Every row gives one point. Each copy is the shape, with its points in the same order, stretched, turned, moved and blurred by noise. Some copies are also mirrored. Which?

Shape:
0.038  -0.027
-0.023  -0.048
0.068  0.040
0.062  0.056
-0.022  -0.012
Copy 1:
-0.013  0.037
-0.049  0.000
0.065  0.032
0.082  0.017
-0.011  -0.011
Copy 1 is: mirrored
Copy 2, 5 rows:
0.054  0.020
0.015  0.080
0.027  -0.068
0.007  -0.074
-0.015  0.044
Copy 2 is: mirrored
Copy 3, 5 rows:
-0.010  0.024
-0.060  -0.015
0.066  0.040
0.080  0.026
-0.024  -0.024
Copy 3 is: mirrored

Shape:
0.016  -0.020
0.096  0.040
-0.061  -0.040
-0.035  -0.002
-0.043  -0.025
0.025  -0.045
Copy 1:
0.020  0.004
0.022  -0.076
-0.015  0.064
-0.029  0.029
-0.014  0.042
0.052  0.006
Copy 1 is: mirrored
Copy 2 (6 x 2):
-0.032  0.022
0.053  0.081
-0.071  -0.041
-0.038  -0.034
-0.059  -0.033
-0.047  0.040
Copy 2 is: mirrored

Shape:
-0.036  0.085  0.015
-0.021  0.056  -0.107
0.034  -0.005  0.038
0.044  0.043  0.000
-0.006  -0.027  0.007
-0.062  -0.041  0.007
Copy 1 (6 x 3):
-0.044  0.047  0.016
-0.057  -0.033  0.101
0.002  -0.017  -0.052
-0.043  -0.017  -0.026
0.030  -0.021  -0.016
0.055  0.002  0.023
Copy 1 is: only turned
Copy 2 (6 x 3):
-0.039  -0.055  0.067
-0.005  -0.110  -0.053
0.050  0.049  0.011
0.055  -0.008  0.016
0.010  0.029  -0.029
-0.045  0.022  -0.034
Copy 2 is: mirrored

Shape (8 x 3):
-0.022  -0.014  -0.059
0.049  -0.057  -0.030
0.009  0.037  0.053
0.036  -0.021  0.003
-0.046  0.057  0.032
0.033  -0.050  -0.049
0.031  -0.015  0.028
-0.039  -0.061  0.008
Copy 1 (8 x 3):
-0.068  -0.010  0.036
-0.002  0.086  0.080
0.054  0.016  -0.080
0.021  0.063  0.022
-0.003  -0.041  -0.103
-0.028  0.057  0.084
0.031  0.066  -0.009
-0.083  0.081  -0.034
Copy 1 is: only turned
Copy 2:
0.039  0.010  0.049
-0.059  -0.039  0.034
0.003  -0.028  -0.060
-0.036  -0.038  -0.006
0.065  0.018  -0.046
-0.033  -0.028  0.052
-0.044  -0.031  -0.027
-0.038  0.034  -0.007
Copy 2 is: mirrored
Copy 3:
-0.002  0.010  0.064
0.074  0.004  0.022
-0.049  0.007  -0.045
0.025  0.001  -0.002
-0.086  0.023  -0.009
0.057  0.005  0.039
0.016  0.016  -0.025
0.018  0.072  0.027
Copy 3 is: only turned

Shape, 8 rows:
0.026  -0.066  -0.034  0.037
0.007  0.003  -0.056  0.060
-0.021  -0.011  -0.006  0.014
0.009  0.057  -0.032  0.016
0.001  -0.027  -0.003  -0.089
-0.007  0.050  0.004  0.018
0.018  -0.095  -0.084  0.016
0.027  -0.035  0.018  -0.032
Copy 1, 8 rows:
0.052  -0.053  0.001  0.024
-0.003  -0.021  -0.055  0.020
0.008  0.014  -0.028  -0.004
-0.052  0.004  -0.039  -0.003
0.002  0.025  0.040  0.031
-0.029  0.019  -0.023  -0.015
0.052  -0.054  -0.015  0.059
0.023  -0.020  0.041  0.003
Copy 1 is: only turned
Copy 2, 8 rows:
0.019  -0.023  -0.079  0.029
0.006  -0.055  -0.016  0.059
-0.010  0.014  0.007  0.025
-0.007  -0.042  0.041  0.017
-0.012  0.042  -0.033  -0.085
-0.005  -0.010  0.059  0.018
0.007  -0.042  -0.127  0.021
0.021  0.037  -0.031  -0.035
Copy 2 is: mirrored
Copy 3:
-0.037  -0.047  -0.077  0.062
-0.078  -0.035  -0.041  -0.016
-0.007  0.005  -0.042  -0.003
-0.074  -0.019  0.015  -0.059
0.032  0.056  0.003  0.068
-0.025  -0.006  0.012  -0.063
-0.068  -0.015  -0.098  0.112
0.028  0.003  -0.010  0.060
Copy 3 is: only turned
Copy 4, 8 rows:
0.058  -0.028  -0.003  0.088
0.097  0.006  0.021  0.006
0.030  -0.023  0.004  -0.016
0.062  0.042  -0.012  -0.064
0.001  -0.039  -0.110  -0.016
0.019  0.028  0.012  -0.070
0.116  -0.065  -0.049  0.106
-0.017  -0.013  -0.047  0.032
Copy 4 is: mirrored
